Rows are points. Each table stands for the endless flat space through its points: a line for two points, a plane for three, and so on. Write the one point that lies in both, or say that there is none.
In the rows, zero is written as 128.

First, 2 rows:
[[116 139 121]
 [ 62 145 169]]
Second, 2 rows:
[[ 85 146 163]
 [ 91 140 136]]
They share: [ 89 142 145]

First, 2 rows:
[[113 131 117 160]
 [ 98 131 102 133]]
Second, 2 rows:
[[105 142 113 135]
 [101 120 101 149]]
They share: [103 131 107 142]

First (2 x 6):
[[127 127 115 119 155 137]
 [ 87 182 105 149 110 192]]
Second (3 x 6):
[[131 174 129 136 147 179]
 [128 140 101 160 184 154]
 [102 157 119 113 108 164]]
They share: [111 149 111 131 137 159]

First:
[[191 125 106 180 154 173 124 153]
 [189 134 120 204 143 173 110 148]
 [156 171  74 158 157 172 125 108]
 [150 150  98 150 192 144  81 117]]
Second, 4 rows:
[[174 159  68 142 186 155  97 124]
 [189 106 110 170 153 206 112 161]
 [173 142  30 136 165 168  56  99]
 [164 171  98 153 188 146 123 131]]
They share: no point

First:
[[138 162 125 125 166 136 107  98 173]
 [137 155 133 121 155 138 111 103 164]]
Second:
[[166 133 138 114 138 110  88  90 185]
 [156 138 139 115 140 120  97  96 175]]
They share: [136 148 141 117 144 140 115 108 155]

First (3 x 11):
[[133 134  89 104 110  94 164 137 165 165 156]
 [131 127 101 134  92  89 170 138 162 159 124]
 [126 128 102 144  82  83 178 135 160 155 113]]
Second (3 x 11):
[[109 140  62 162  53  69 140 143 140 174 108]
 [145 113 127 142 107 104 157 154 157 153 109]
 [101 141  51 158  47  64 133 142 149 173  97]]
They share: no point

First, 2 rows:
[[ 97 151 110 155 160 113 161 140  76 122 141 101]
 [ 94 142  86 131 130  86 146 116  97 128 135 125]]
Second, 2 rows:
[[ 92 175 118 160 107  62 166 118  90 102 104 102]
 [ 94 155 102 146 129  84 156 122  90 118 126 112]]
They share: [ 95 145  94 139 140  95 151 124  90 126 137 117]

First:
[[112 143 149 169 145 164  80 142  77 119 143 168 106 125]
 [112 164 185 184 121 200  95 157  83 119 149 123  82  74]
 [121 147 171 180 136 185  82 151  72 125 144 145  95  97]]
Second:
[[143 142 206 210 182 128 111 205 105 133 148 168  98  86]
 [133 115 161 191 166 129 126 180  91 136 166 155 114  87]
 [144 171 118 143 142 131  75 129 100  72 138 220 134  97]
 [120 189 130 140 130 161  51 114  97  69 126 208 113 121]
 [100 169 140 173 130 156 132 174  79 121 151 182 129 102]]
They share: [103 153 151 168 138 167  88 143  86 113 146 161 101 119]

First (6 x 18):
[[108 108 165  90 188 183 164 153 133 157  86  93 117 186 109 142 110  98]
 [145 111 183 103 119 105 127 133 130 107  90  62  67 145 113 135  80  79]
 [135 143 212  98 118 122 106 171 171 127  70 103 107 147 102 105  69  56]
 [142 114 142 174 106 105 153 113 117 146  87 104  96 155  93 132 127 138]
 [ 86 115 173  82 214 166 175 154 151 180  68  91 108 210 123 133 127 110]
 [134 119 140 147 138 149 159 117 150 144 117  96 167 164  84 149 133 159]]
Second:
[[ 76 155 172  95 186 126 143 180 141 175  99  68 154 160 138 112  71  68]
 [112 121 166  89 158 142 145 154 161 177 117  88 142 160 120 114  99  92]
 [121 117 168 121 154 150 149 132 142 131  94  91 120 175  91 157 109 119]
 [ 94 150 157 144 180 182 148 147 135 132 104  78 124 168 101 189  93 104]]
They share: no point
